Each row of a before or after table is a point. The points were changed in one or more steps. Then noise was added and the rows were shuffled. The steps act on columns, c1 being the first. Write out the steps. A step turns or swaps two columns, mirrors them in a line or flattens them onto one, adds a multiple of one to another, or multiplies or shifts one. Angles are multiples of 10 degrees, from the lower column toward the higher: turns from -170 to 170, lines from 10 to 170 but not 90. Use the fewest steps. Two steps may share a column if one is a turn and the other turns, adds or multiplies; they go together, in the order done. Otherwise the lowest column goes first.

Before, 12 rows:
[[-13 -22  15]
 [-28 -18  18]
 [ -7  13 -40]
 [ 18 -50   0]
 [-14 -60   7]
 [-15  24  -8]
 [-36   2  -9]
 [-11 -12   4]
 [-24  13   4]
 [-20  11 -15]
 [ -8  23 -29]
 [-29  35  22]]
After:
[[ 27  -6 -10]
 [ 20  -5 -28]
 [-25  45 -38]
 [-41  33 -11]
 [ 10 -22 -17]
 [ 22 -20  -2]
 [  3  14 -14]
 [ -5 -37 -14]
 [ 47  -9   4]
 [ 19  25 -20]
 [  1  28 -11]
 [  8 -38 -10]]
Steps: turn c2 and c3 by -130 degrees; turn c1 and c3 by 130 degrees

Before, 13 rows:
[[  5   6   7   5  17  -1]
 [-20  -2  31   2 -10   4]
 [ 14   0  -4  20  -9  18]
 [  8   7 -36   4  -2  21]
 [ -1  -5 -21   3 -22 -13]
 [  4  12 -34  11  10  -8]
 [ 32  20  -3  28  18  26]
 [-25 -22 -10  -2  12 -10]
 [  9  16   1 -22  -9  -1]
 [ 19  30  -9  -5  15  -7]
 [  6  -5   8   6  -6   4]
 [ -4  24   0   9  -3 -16]
 [-19 -10   9 -26  14  15]]
After:
[[ -3  22  -5   1  -6 -16]
 [ 31  59 -11  10   8  -9]
 [ 19  50  25  18  12  24]
 [ -3 -26 -26   5  12  -6]
 [  5  19  10 -12  -5  -1]
 [ 17  23 -10  -5 -21 -13]
 [ -5 -11   8   0  -4   4]
 [ -4   2   6   9  17  -2]
 [ 12  14  10   3 -12  18]
 [ 36  62 -11   1  -4  19]
 [-36 -58  -2  -5  -9   6]
 [ 18  53  11   4  14  -6]
 [-18 -36  -9  -5  14  15]]
Steps: turn c1 and c3 by 60 degrees; add 1.5 times c1 to c2; multiply c4 by 0.4; turn c4 and c5 by -20 degrees

Before (10 x 8):
[[ 25  52  13 -20  32  42  21  -8]
 [ -1  -7 -18   3  -3  17   4  -4]
 [ 12  -6 -17   7   2 -15  -1 -21]
 [ 10  29  10 -23  31 -16  -4  -4]
 [-19   4   9  27 -14 -18  17  -3]
 [-31   4 -19   2  13  -9   0 -25]
 [  2 -24   9  -8   7 -17 -37 -17]
 [-14 -16  -9 -10   1  -8  19  -3]
 [ 24   4 -10  -8  60  12 -27   0]
 [-19  14 -22 -17 -26  -4   1  12]]
After (10 x 8):
[[ 17 -13 -12   5  -8   3 -17  -2]
 [ -1   2  -1  26  43   6  11  -5]
 [-14  -6  10  -2  -2   9 -14  10]
 [-17  19 -26  28  57 -13   0  28]
 [  1 -22  26   8 -10   9  27   7]
 [ 27  -5   8 -12  12   7 -17  19]
 [ 24  27   9   9 -10   0 -19 -12]
 [  9  12 -17 -33  -8   6  -1  -7]
 [  0  -4   6  -4  -7  -4 -18  11]
 [-19 -36  29  15  50  -5   5   6]]
Steps: turn c1 and c4 by 160 degrees; turn c2 and c5 by 40 degrees; turn c3 and c7 by 120 degrees; turn c6 and c8 by 150 degrees; multiply c6 by 0.4

Before:
[[  3 -45 -16 -32   2  36  15 -43   5  10 -33]
 [ 18 -53 -38 -43   6  19  50 -29 -23 -10  -7]
 [  9 -56 -12  -1 -40   5  53  31 -10  29  -8]
 [ 25 -16   9  28 -40  -8  16  33 -56  27  21]
 [ 60   7  43  -3  18  12  -9   2  31 -16  40]
 [-11 -23   8 -31  41  24  11 -11   9 -20  35]
 [ 24 -35 -32  35 -30 -16  27  -6  -4  32   5]
 [  9 -47 -30 -44 -26  11  20 -23  -6  27  15]
 [ 41 -21  34  -1  17 -37 -11  24   9   9   9]
 [  1 -56 -13 -33 -16  16  12 -44   9 -35   1]
 [ 25  27  48  -6   6 -22  16 -12  19  -6  28]]
After (11 x 11):
[[ 25  26  51  -6  25 -42  14  20 -12  -2  27]
 [  1 -45  -7 -23  23  42  15   3 -43  22 -34]
 [ 61   6  57  -7  40  -8 -11  31   1  -8  40]
 [  1 -55 -12 -41   5  22  13   8 -44  -6   1]
 [ 17 -53 -39 -42  27  36  49 -21 -30  16  -7]
 [ 25 -35 -44  41 -10  -2  28  -5  -6   2   4]
 [  8 -48 -33 -28  -7  24  22  -7 -22  40  16]
 [ 25 -16   7  33 -19 -11  16 -55  34   0  23]
 [ 42 -21  28   3  36 -51 -11  10  24   6   9]
 [-11 -24  17 -32  61  20  11   8 -12   4  34]
 [  9 -56 -14   8 -18  10  54 -10  32  19  -4]]
Steps: multiply c3 by 1.3; turn c3 and c6 by -20 degrees; multiply c10 by 0.7; turn c4 and c10 by -30 degrees; shift c5 by 20; swap c8 and c9

Before:
[[ 12 -10   7 -12 -30  16  15   6  10   0  -7  -7]
 [-33 -20  10  21  11  -7  -4 -23 -15  -4 -13  21]
 [ 35  14  -6 -15 -14   7  45   7  23  -5  13 -19]
 [ -6 -19  -8   5 -22  10  12  -7  26 -13   6 -25]
 [-20 -19  12  26  -7 -20  -5 -18  29   9 -14   9]
 [ 24   4  -3 -22 -10 -16  16   9  14 -30   7   1]
 [-17  46 -28  -5  16 -49  13  31   2 -42 -35  32]
 [-12 -31  23  -1  36  13   8  14  14   6 -20  -4]]
After:
[[-22 -61 -12  -6  -4 -57 -25 -25   4 -23  35 -41]
 [ -7  -3  26   7   4  -1   6  10  26  31   6  21]
 [ 44 -11  20 -15 -16  -3  28  11  22   6  38  17]
 [ 31 -26   3 -23   5 -28  13  -2  16  15  12   5]
 [-41   6 -24  19  21 -16 -14  20 -16   5  -7 -13]
 [-29  17 -13  28   7 -29 -16  16  28  14  -7  19]
 [-17  21  -8  -1  42   1 -13 -11  11 -12  19  28]
 [ 17   5   3 -13 -12   7   0  -2  10  28  16  13]]
Steps: multiply c1 by 1.3; turn c2 and c10 by -120 degrees; turn c5 and c10 by -50 degrees; turn c3 and c12 by 120 degrees; add 0.5 times c9 to c12; shift c6 by -10; turn c7 and c8 by 160 degrees; turn c7 and c11 by -110 degrees

Before, 13 rows:
[[-37  21 -19   5  10  41  17   2   8 -23 -22  12 -31   2 -30  -1   2   7]
 [-22  20   1 -36  23  11  33  -6  23  18 -17 -18  -7  15   3  -3  17  24]
 [  0 -10  -8   2 -12  14 -35 -27  28   9   2  -4   8  -1 -22  10  -5 -29]
 [  3   9 -48 -13  -3   5  -4 -26  13   7   4  20 -24 -21 -31 -12  -9  -4]
 [-16 -28 -21 -22   9  -7   4  10  25  42 -25 -21 -13  36 -27  16  11  -9]
 [-24 -27 -22  -2  -4  -5  -2 -35  -2 -20   7 -13   5  -1 -12   1 -37  -4]
 [  3  31 -44   7   5  -1 -24  34  -4  28  25   8 -13  13  -7  -6  23   9]
 [ -9  28 -10   3   7  34  33 -42  26   1  24 -41 -30  11 -38   0   5  20]
 [ 16  18   0 -16   6  -4  -2  -2 -60   2  14 -20   1 -17  14 -13 -21 -40]
 [ 20  13 -16 -10   4  31  19 -19 -16 -15  40  22   4  -2  33  13  31 -44]
 [  8  -9 -45  -2 -18  -7  42  15  -6 -47   0  -8  34 -34 -31 -54 -13   2]
 [-30  16 -11 -40 -24 -15  24  -3 -11  41 -35  -2   4   0 -11  13   4   4]
 [ 29  -2   3 -13 -17  28   1 -17 -19 -25 -26  -6  19   4 -21   9 -13  12]]
After:
[[ 12 -25  23  -2  -4  -4   2 -29  13 -20   4 -14  -3 -18 -19   2  33  -1]
 [ -8   5 -10 -10  -8  31  13 -12   7 -13  44  23   3 -20  -1  15 -51 -42]
 [-23  -2 -18 -16   6  27   0  -6   7 -22 -28  -7  -9  -7   6  10  29   9]
 [  0  13 -22 -17  -4  -5  -9  20  -7   6  15 -18  -3  -8 -24 -17   6 -39]
 [ 16 -14 -18  -8  -5  -5  41  13  -5 -46   0  -7 -11 -57  14 -53  31  -1]
 [-12 -23  43 -20   4 -14  -5   4   2  35 -28 -20   4  -7  27  16  10  -8]
 [ 31  23  33   5  13  43  10  -1   3 -25 -16  10  18  -5  22  -4  15   5]
 [ 22  22  19 -43  13 -14  21  -7  -2  43 -25   2  -9  -8  12   9  -4   5]
 [ -4  25  18   2   7  36  31 -46  18   3  30 -39  12  -6  31  -2  17  19]
 [  0 -11   2   3   9  10 -35 -32  11  11  -2  -4  -7 -11   9  10  14 -31]
 [ 12   6  -2 -12  20   4  -7 -29  12   6   2  19   5 -54  19 -14  33  -7]
 [  5  26  22 -40 -16  12  35 -14  -1  13 -16 -19   9  15   6  -4 -14  23]
 [-14  29  22   6   9   0 -24  34 -10  29  29   5   3 -39  22  -5 -11   6]]
Steps: turn c1 and c14 by 140 degrees; turn c3 and c14 by 110 degrees; turn c2 and c11 by 10 degrees; turn c5 and c13 by 140 degrees; multiply c13 by 0.4; flatten c8 and c9 onto the line at 160 degrees; turn c15 and c17 by -140 degrees

Before:
[[  6  -5  21  -5 -36  13  17  17  12 -11  -1 -31  -1 -10  -7  -4  22 -19
   11 -23]
 [ -2  -5  16   7 -11 -26  30  19   2  10   4 -12 -13 -10  15   6  25   4
  -19   5]
 [-12 -51  -6   3  18  21 -19 -19  -1  16 -29  17   6  -2 -25 -15  -2 -18
   31   4]
 [-20  24  12  19 -16  -4   7   5  18  -8 -12  14  -9 -31   4  12  17  28
  -13   7]
 [ 25  -3  24  19 -14  15  16  13   1  -7 -46   4  22  25  -9 -22  11 -35
   27 -43]
 [-20   7 -24  35 -19  -8   6  32   7 -21   8   5   8 -18  42  -4  19  11
  -16  13]
 [-11  17   0  11  -8 -13  26  20   5 -31  28  18  -4 -18  12 -11   3  17
  -19  24]
 [-15 -29  20   7  12  10 -27 -16 -38  -6 -33   6  33  -7 -23 -10   0  -5
   15 -18]
 [-15 -25 -22   8 -10 -14   6 -15 -19 -17  -8  43 -24 -38  14  16 -18  27
   11   5]
 [-26  -8 -39 -13  30   8 -39 -28 -17  20 -10  32  29 -14  -8  -5 -11  23
   -7 -16]
 [  0  -8   9   8 -16 -23  27  18  32 -35   0 -22  -1   1  20 -35  52   3
   -9  -9]]
After:
[[ -1  -5   9  11 -12  30  30  26   3   2  11 -14 -13  12  20   6 -20   5
    4  15]
 [-20  24   5  27 -16   7   8  12  18  31 -10  15  -8   8  10  12 -15  28
   -7  11]
 [-12 -50  -8  -3  19 -21 -20 -35   0  -6 -42  17   6  13 -27 -16  -2 -18
    7  -1]
 [-15 -28  27   1  11 -10 -28 -22 -38   9 -44   6  33  -2 -23 -10  -3  -5
   -3  -2]
 [-12  15 -15   5  -7  14  26  29   5  30  32  17  -5 -18   9 -11  -1  18
    4  19]
 [-26  -9 -19 -14  30 -10 -38 -13 -17   2 -13  33  30  26  -8  -7  10  23
  -32 -36]
 [-19   8 -26  34 -19  11   5  33   7  25  32   5   9  -9  62  -5 -15  13
   19  -6]
 [  6  -4  32  -7 -36  -9  16   3  13  13  -5 -32  -1  -4 -10  -4 -23 -19
   27  -5]
 [  1  -8  12 -11 -15  32  27  18  32  15   9 -24  -2 -32  30 -34 -46   2
   11   0]
 [-15 -25 -21  16 -10  11   6 -16 -19  41  -2  42 -24   5  24  15  19  26
   -7 -10]
 [ 25  -3  47   9 -13 -12  17 -13   0 -18 -49   3  21 -18   1 -22 -13 -36
   36 -20]]
Steps: turn c3 and c20 by 40 degrees; add 0.5 times c16 to c4; turn c6 and c17 by -170 degrees; turn c8 and c19 by 50 degrees; multiply c19 by 1.3; turn c10 and c14 by 120 degrees; multiply c15 by 1.6; turn c11 and c15 by -20 degrees

Before:
[[ 25   5  11 -13   7  26 -20  -4  18 -36 -17 -20  21  -7 -19   1 -13  18
   11 -14 -16  37  28  23  26   7  -5   3  14 -10   4  11]
 [ -9 -36  18  -4 -24  10 -13 -23  -5 -31  30  22 -13  15 -14  -8 -12 -21
   18  -4  16   7  39   4 -23 -20   7 -12  16  -2  11  24]
 [-13 -24   0  -3   5  14  -8  -6 -24  -6   1  18 -24  23  33   1   9   7
    1   9   6   8   5 -16 -14  28   1 -49 -24  20   4  -4]
 [ 23   3  18  41 -14 -30 -21 -32   4   7 -29  21   2  17 -13  24  -1  18
   14 -13   4 -15 -18  16 -16  10  15 -57  19 -18  33 -14]
 [  9 -45  -6  -2   9 -28  29  29  -9  -3 -26 -37 -28   4  23 -25  -8 -10
    5  20  24  22 -17  13   5   9  -8  -6   6  27  31  44]
 [ 11 -38  14  -4  19 -29  26   8  30 -17  32   5 -12  -5 -12  -4  -9  14
    8  -1 -20  11   2  30 -27  11   0 -28 -29   1  -3  24]
 [  4 -25  13  24  29   5  -1 -28  -2 -34  33  23   1  -9  18  -5 -21 -17
    7  19  -9  23  30 -12  19  26  -6 -12  17  13   6 -11]
 [ -9  10 -27  -2  -6  -5  23 -32  29  -4 -10  17 -10  -3 -14  -9  16   2
   33 -20  -2 -19 -19  18   2 -30   7   3 -37  28  -5  39]]
After:
[[ -7  11 -23  -4  22  -5   0 -33  29  -5  -1 -14 -10  -1 -12 -10  17 -13
   33 -22  -1 -19 -19  35   3  21   8   5 -39  44   0  42]
 [-12 -25   0  -1 -22  16 -29  -6 -26  -3 -10  -4 -25  27  32   2   8 -16
   -1  10   7   7   4 -34 -13 -16   3 -48 -24  33   0  -4]
 [-10 -36  18  -4   7  11 -31 -21  -4 -31  10  25 -16  17 -15  -5 -11 -33
   18  -2  16   6  38   4 -24  32  11 -12  19  -5  12  28]
 [  5 -28  14  25  -6   4 -22 -24   0 -35   6  22   3  -9  18  -7 -21 -34
    5  24  -8  21  30 -25  17 -37  -5 -13  21  22   6  -9]
 [  7 -46  -4  -3  -4 -27   8  32  -8  -4  20  -8 -27   4  23 -25  -9  41
    4  23  23  24 -13  28   6 -15  -8  -9   5  44  30  43]
 [ 27   4  10 -14  -3  30 -45  -5  16 -34 -14 -17  21  -8 -18   3 -14  27
   10 -14 -15  36  30  47  26  -9  -2   3  15 -16   2  11]
 [ 12 -43  16  -5  -3 -30   7   9  30 -15 -21  22 -16  -5 -12  -3  -7 -13
    8   1 -19  12   2  59 -25 -21  -3 -26 -29   0  -3  25]
 [ 24   2  19  40 -16 -30 -42 -33   4   8  -9 -39   2  17 -12  25   0  -7
   14 -15   2 -14 -20  32 -14   9  17 -57  19 -28  32 -13]]
Steps: mirror c5 and c26 in the line at 150 degrees; shift c7 by -20; turn c11 and c18 by 110 degrees; turn c12 and c18 by -110 degrees; multiply c24 by 2; multiply c30 by 1.6

Before, 10 rows:
[[  5  26 -10  -2  28   6 -13 -18  -4 -16  -9  17  -6  12  16  25  -1   4
   22 -25  21 -26  12 -16  -2  10  -2  15  -6   0  -9  -7  -2 -18 -23 -29
   29 -18  22  -6 -14  21 -17 -12  -8 -26  -8 -21]
 [ 11 -18  21 -11 -13  -6 -13 -30 -13  -5  14  -2  -6  -9   8 -10   3  -1
  -14  21   7  -8   6 -29  21  14   6 -14 -11 -15  -8  20 -20  13   9  -8
   25 -22  23  23  19 -10  19  -5  12  24  19 -15]
 [ 16  10  17  18  -8  10   5   3  -3  32 -15  -3   3  -1  -2   8  -5   2
   10 -10  -9   6   9  -8   1   0   3  -9  21  30   6  -3  29  -8   3   8
  -14   9  -3   4  24 -26  -5  -8 -32  -8  15 -15]
 [-27  25   1 -27   1   1  19   8  -2   6  10   8 -20   1  17  -7   9  26
  -18   5  37  27  -4 -14   1 -24  19 -17  -9  -8 -10 -18  20   3   0   7
   -5  -3   4 -23  -3  -3 -13   9 -15  23 -26  14]
 [ -4   4   7   8  -2  16  17  16 -22 -13  -4 -24 -30   7  29  20 -12  11
  -17  13  34 -26 -30  -9  -3   0 -14   2  -2  21  33  17 -25  -7 -15  -3
   15  21  12 -28  -4   2  11  37   5   9 -21 -14]
 [-11  16  11  -9 -21 -12  15   5 -30   1 -15 -25  16  -9  -7 -19  -9  28
  -17  -3  -7  24   0  -4  20 -14 -20  13 -25 -17   2  -3  22  -4  26 -16
    7  21 -17  26  35 -21 -16   3   3  20  -5 -16]
 [ 17  19  11  19   0  -7  18  -3 -15  -1 -16 -22 -13   0 -14 -14   0 -13
   26  11  33  -8 -33  16 -20 -24   9 -18  13  17   4   5 -18 -14 -23   2
   21  14 -12 -21  12 -33  20   4 -14  -5 -15 -18]
 [ -6 -27  20 -11   7 -14  21 -33 -17   1  -7 -15  -4  -5   4  13   4  12
   19  -8 -11   9   4  20  19  20   8  36 -18  27  35  -7  27 -27  25   9
    0  -2 -21  19 -15  -3  16  27 -11  22  10 -10]
 [-21   1 -15  -6  13  -6  29   3 -21  30 -18  -5  -7   0 -15   4 -12 -23
   26  -4   3   7  -4   6  21  10 -15  -8  24 -11  17  -3   4 -14  -8  -5
   16 -10 -12   9  -3  14  16  35 -36  -6  -5   6]
 [-19  -6  -1   2 -25 -17   1 -18  -3  27  30  18  23  -4  22   7 -24 -23
  -16   9 -10   0 -15   5  12  -4  10  13  -3   4   1  15 -24 -26  29  -5
    3   8   8  18  -8  16 -34  28   2 -25  -2  14]]
After (10 x 48):
[[-28  25   1 -26   1  -1  18  25 -14   5  19   6 -26   1  16 -17   8  26
  -17   6  37  27  -5 -15   2 -25  20 -15  -8  -8  20 -17 -12   4   1   6
    8  -1   5 -18  -3  -5 -12   9 -14   4 -25  15]
 [  5  26 -11   0  28   6 -15 -30  -7 -16 -18  16  -7  12  17  27   0   5
   22 -25  22 -28  11  42  -1  11  -1  15  -5   1  -2  -8  -9 -18 -23 -30
   41 -19  22  -5 -15  22 -17 -12  -9   3  -6 -21]
 [ -6   5   7   7  -3  16  17  16 -33 -13  -7 -25 -40   7  30  27 -10  11
  -16  15  34 -25 -33  22  -4  -2 -13   1  -4  20 -25  17  33  -8 -14  -2
   24  22  12 -13  -4   2  12  37   3  -8 -21 -14]
 [-21   2 -15  -5  12  -6  31  -3 -13  29 -34  -6  -8   1 -16  12 -13 -22
   27  -5   2   7  -4  30  20  10 -15  -9  24  -9   2  -5  16 -13  -7  -7
   12 -10 -11  18  -2  14  15  34 -36  -5  -5   6]
 [  9 -17  21 -10 -13  -6 -14   5   0  -7  30  -4  -8  -9   8 -13   3  -1
  -14  19   7 -10   5  28  23  14   6 -15 -11 -15 -21  20  -8  14  10  -8
   50 -23  23  26  20 -11  19  -4  11  38  19 -15]
 [ -7 -28  19 -11   7 -14  23   1  -5   2 -14 -16  -3  -6   3   7   5  12
   19  -8 -11   9   5   8  21  20   9  35 -18  26  27  -7  36 -27  27   9
  -18  -1 -21  25 -15  -2  18  28 -11  38  10  -8]
 [ 17  19  10  18   0  -7  17  -5 -24  -2 -32 -22 -16   1 -16 -19   0 -14
   26  13  33  -8 -33  43 -19 -24   9 -17  13  17 -17   6   3 -14 -23   2
    8  15 -14 -10  12 -34  19   5 -14   1 -17 -18]
 [-20  -6   0   2 -26 -17   1 -31   6  26  58  18  32  -3  23   2 -25 -21
  -15  10 -11   0 -13   8  11  -4  10  13  -1   4 -25  16   1 -25  28  -7
   -1   7   7  16  -8  16 -34  27   2   3  -4  14]
 [ 17  10  15  20  -7   9   4  -5  -1  32 -30  -1   4   0   1   6  -6   2
   11  -9  -8   7   9 -29   0   0   2  -7  22  29  29  -3   6  -9   3   9
   -7   7  -3   6  26 -27  -6  -7 -31  -8  15 -14]
 [-11  16  12  -9 -21 -11  14  20 -13   1 -30 -24  20  -9  -8  -8 -11  28
  -18  -2 -10  24  -1  12  21 -14 -19  14 -24 -16  20  -4   2  -4  26 -16
   10  21 -17  36  36 -22 -17   1   3   6  -7 -17]]
Steps: turn c8 and c46 by -60 degrees; turn c9 and c40 by -30 degrees; multiply c11 by 2; multiply c13 by 1.3; add -0.5 times c27 to c16; multiply c37 by 2; turn c24 and c37 by -60 degrees; swap c31 and c33
